Each row is a point. To make a cloud, some directions were put in groups of two or more. Within a group, all points are equally far from the middle, so they leave a hole (a ring in 2 directions, a hollow ball in 3). The other directions are filled evenly. Then the cloud was stretched, turned, moved and blurred a little. How many holes are there, and how many directions does each take, smallest first?

Cloud (15 x 2):
[[ 30 -27]
 [-17  45]
 [-35 -45]
 [-32  40]
 [ 10  41]
 [ 17 -41]
 [-60   0]
 [ 22  33]
 [ 36 -11]
 [ 37  -8]
 [  9  41]
 [ -3 -50]
 [ -7  45]
 [-54  19]
 [ 32 -24]]
Holes: 1 (2)

Cloud (21 x 3):
[[-21 -60 -10]
 [-18 -11 -26]
 [-18 -10 -18]
 [ 54   7   7]
 [-14 -10  54]
 [ 27 -24  34]
 [ -7 -16  39]
 [-17 -17   1]
 [ 26 -21  29]
 [ 14 -15  34]
 [ 10 -23  22]
 [ 21 -30  25]
 [-22  -2  13]
 [ -7  25  -3]
 [ 12 -17   5]
 [  0  37  15]
 [-30  26 -13]
 [ 11  15 -11]
 [ 22  26  36]
 [ 43   8  21]
 [  7 -15 -32]]
Holes: 0

Cloud (27 x 4):
[[  9  19  11 -39]
 [ 19 -46  -1  -6]
 [ 47   6   4   1]
 [-40   7  12  12]
 [ -2 -23  55  19]
 [-18  -9 -27  31]
 [ 23  53 -36   4]
 [-21  37  -5  22]
 [ 10   0   0  48]
 [ 23 -11  12 -31]
 [ -5   9  -4 -44]
 [ 13 -17  13  49]
 [ -7  -9   0 -42]
 [ 17  15  21 -32]
 [-36   8  -9  20]
 [-44  -8   2   3]
 [ 27   4  20 -26]
 [-41   1 -13  11]
 [ -3  35 -12 -44]
 [ -1  51 -20 -33]
 [ 22  13  30 -21]
 [-38 -18  29   4]
 [ -7 -49  19 -16]
 [ 12  60 -35  -6]
 [ 25  -3  15  43]
 [ -7  -5 -50   5]
 [  6  56 -42 -22]]
Holes: 2 (2, 2)

Cloud (29 x 4):
[[-33  19  22 -16]
 [  1 -14 -27 -19]
 [ -5 -56   9  -9]
 [ 10  10  55   9]
 [  3 -37   1  18]
 [-28 -36  19  11]
 [ 18 -20  46 -17]
 [-39   8  44   0]
 [ -3 -49   3   8]
 [-43  -9  33   5]
 [  5  21  54  12]
 [ -6   9  60   5]
 [ -3   3  16 -36]
 [ 37  31 -20  -7]
 [-39  -2  45   2]
 [ -2  24  56  10]
 [ 13  22  18  29]
 [-43   8  30  -2]
 [ 30  11  24 -32]
 [ -3 -12 -25 -20]
 [-26 -35  15  14]
 [ 30 -35 -21  -4]
 [-11  14  -4  26]
 [ 24   4  47   8]
 [ 27   4  45   8]
 [ 23  12  41  17]
 [ 25 -31 -27 -10]
 [-28  28  30 -16]
 [-30  19  20 -20]]
Holes: 2 (2, 2)

Cloud (47 x 6):
[[ 14   7  10  -9 -42 -22]
 [-27 -28  33 -28  -3 -52]
 [ -8  -8  -7  -6  25  23]
 [-53 -10  -1   1  -6  20]
 [-23  19   7  30 -23  39]
 [-39 -19 -12 -33  -7 -33]
 [ 28  -4  -9   4 -18  -5]
 [  8   4  34  41  18 -33]
 [-10  18  49 -21   7 -33]
 [-11 -12  38 -40 -16  -9]
 [-25  41  -1 -10 -15  -4]
 [ -6  12 -22  18  -2 -49]
 [-45  -8  24  51  18  -5]
 [  7 -14 -20 -28 -27 -16]
 [ 11  10 -14  34  -1  13]
 [-46 -33 -15 -15 -25 -17]
 [-12 -10 -10  38 -42  29]
 [-28  -7  13  35  39 -16]
 [-20 -27  -1 -27 -39  16]
 [-26 -48 -22  46 -13   0]
 [  9 -22  30  54 -16   8]
 [ 11 -30  33 -29  13 -13]
 [ -5 -40 -28 -10   5 -16]
 [-15 -31  -9   7 -49  24]
 [-16   9  24  23 -14  51]
 [  1 -35  29  48 -27  10]
 [-17   7  -8  -7  30 -10]
 [ -2 -43 -14 -12  10  25]
 [-19   4  46  51 -18  -1]
 [  0 -20  -6 -23  19  21]
 [-40 -27 -17  -7 -28 -40]
 [-28 -25  27 -28   7 -57]
 [-15  21   8  24  25 -55]
 [-48 -60  -4  19   5   5]
 [-40 -44  20  11 -26 -42]
 [-30  28  21   1  18 -60]
 [ -6  -3  36 -43 -10  -8]
 [  1 -15 -26 -23 -23 -24]
 [-38 -39  18  12 -28 -47]
 [-51  12   1  30  -6  11]
 [-43   1   5  57   7   1]
 [-37 -42  -8   1 -14  39]
 [-48 -15  -5 -17 -15  14]
 [  1  11  -6  39   4  31]
 [-44 -18  34  41  23  -3]
 [-27   3  17 -12  33 -51]
 [-20 -40  -1 -15  16 -57]]
Holes: 3 (2, 2, 2)

Cloud (74 x 8):
[[-16  22 -41  -5 -27 -13   5  14]
 [-26  12  16  12  14  -8  29   8]
 [ -2  44  -7  12 -17 -38  15  -5]
 [  9  -2   5  24  -7  19  -7 -35]
 [ 34  27  14 -44   0 -32  -8 -23]
 [ 25   5   7  -9 -26   5  37 -20]
 [  1  -8   7  13  -8 -12 -12 -45]
 [ 11   7 -20   5  18 -29  38  25]
 [ 23   8  -9  17   9   3 -18  45]
 [ 10  16 -28  20   8 -23  52   6]
 [ 17   0 -12 -52 -21 -18   3  10]
 [ 16  26  -2  -6  -4   1  -3  38]
 [-18 -27  38   4 -11 -22  11  -8]
 [ -5  16 -16   1  20 -51  41  10]
 [ 32 -15  14   4  41 -15   9   0]
 [-12  32   5  10  35 -23   3 -28]
 [ 15  12 -20  15  10  17 -32  17]
 [ -4  21   2  32  14  -1  30  -3]
 [ -5 -22  31  28   6  15  -6  18]
 [ 24 -16  -6   6  27 -25   9  28]
 [ 27  16  -1  20   9  14 -18  -8]
 [ -2 -26  -3  20  -3   2  36  21]
 [ 23  -9  -1 -31  37   4  -4  -9]
 [ 36  10   4 -24  -2 -34 -21   0]
 [  3 -26 -16   6 -15 -49   5  -4]
 [ 33  20 -12 -55  21 -19  15   4]
 [ 14  14 -10 -11  59  23  20 -11]
 [ 43   1 -37   7   7 -37  13   7]
 [-23   6  23  12   6 -55 -12  11]
 [-33  -3 -10  26  47   0   9  -8]
 [ 35   8 -16 -36 -41 -25  18 -10]
 [ -8  35  -3  15   3  -7  11  26]
 [-25  14 -28  28   0 -30   5  33]
 [  3  24 -38  14  11  -4 -26  -1]
 [  8 -26  -3  33  40  12 -22  33]
 [ 19  22   0   2  20  15 -26   9]
 [ 15  -4  32  22  22 -36 -20  12]
 [ 29  10  13  -5  46 -13 -21  -3]
 [ 14 -34  14  -6 -14 -29  22 -29]
 [  6 -21  -6  47  27  16 -32  23]
 [-19 -37  16   8  -2 -37  30   5]
 [-14 -14  -1   3 -26 -28  50 -32]
 [-13  23 -30 -17  28 -17 -41  26]
 [-29  -9 -16   8  -4 -19  42   4]
 [-17  12  16  39  42 -31  25 -18]
 [ 31  43   4  -6  28 -28 -17 -35]
 [ -9 -16   5  60  41   8  -4 -10]
 [ 11 -20   3 -25  52 -23  -2  17]
 [-17   4 -35 -17  48  -5  30 -26]
 [ 21  -5  20   3 -15 -31 -36   1]
 [ -1 -36 -26  19  28 -37   2  17]
 [ 18   4 -38 -34   0 -18 -14 -10]
 [ 21  -6 -36  34  24   2  31  17]
 [-23 -18   9 -37  -1 -38   2 -22]
 [ 13  -6 -35  20  15   9  42   6]
 [  6   5   4   5 -11 -51 -34 -10]
 [ 28 -13  14 -26  55 -15  31 -14]
 [  2  10  -6  24 -42  23  -9  20]
 [ -8  28  12 -12  -1  23  -4   0]
 [ 10  -5 -28  -5 -36 -45  11   1]
 [ 43  22 -19   7  20  -2 -23  23]
 [-12  11 -17   4  25 -50  34 -36]
 [ 19  29   9 -33  20 -48 -16 -25]
 [  3 -21  27  43  12  -5  20  11]
 [-18  -8  17   3 -10 -39 -32 -10]
 [-11  13   8  28  -5   8   9   7]
 [ 21   9   3  24   0  15 -16  20]
 [  4  19 -46  14  -8   2  38  -7]
 [-12 -21 -19  -4   4  25  43   6]
 [ -1 -21   2  27  28 -10 -36  -8]
 [  7  21  -6   4  43   8  30  21]
 [ 21   2 -21 -38  26 -39   5 -14]
 [  0  -7 -35   5   4  -4 -40  24]
 [-10   8 -34 -14 -11 -26  10 -41]]
Holes: 1 (4)
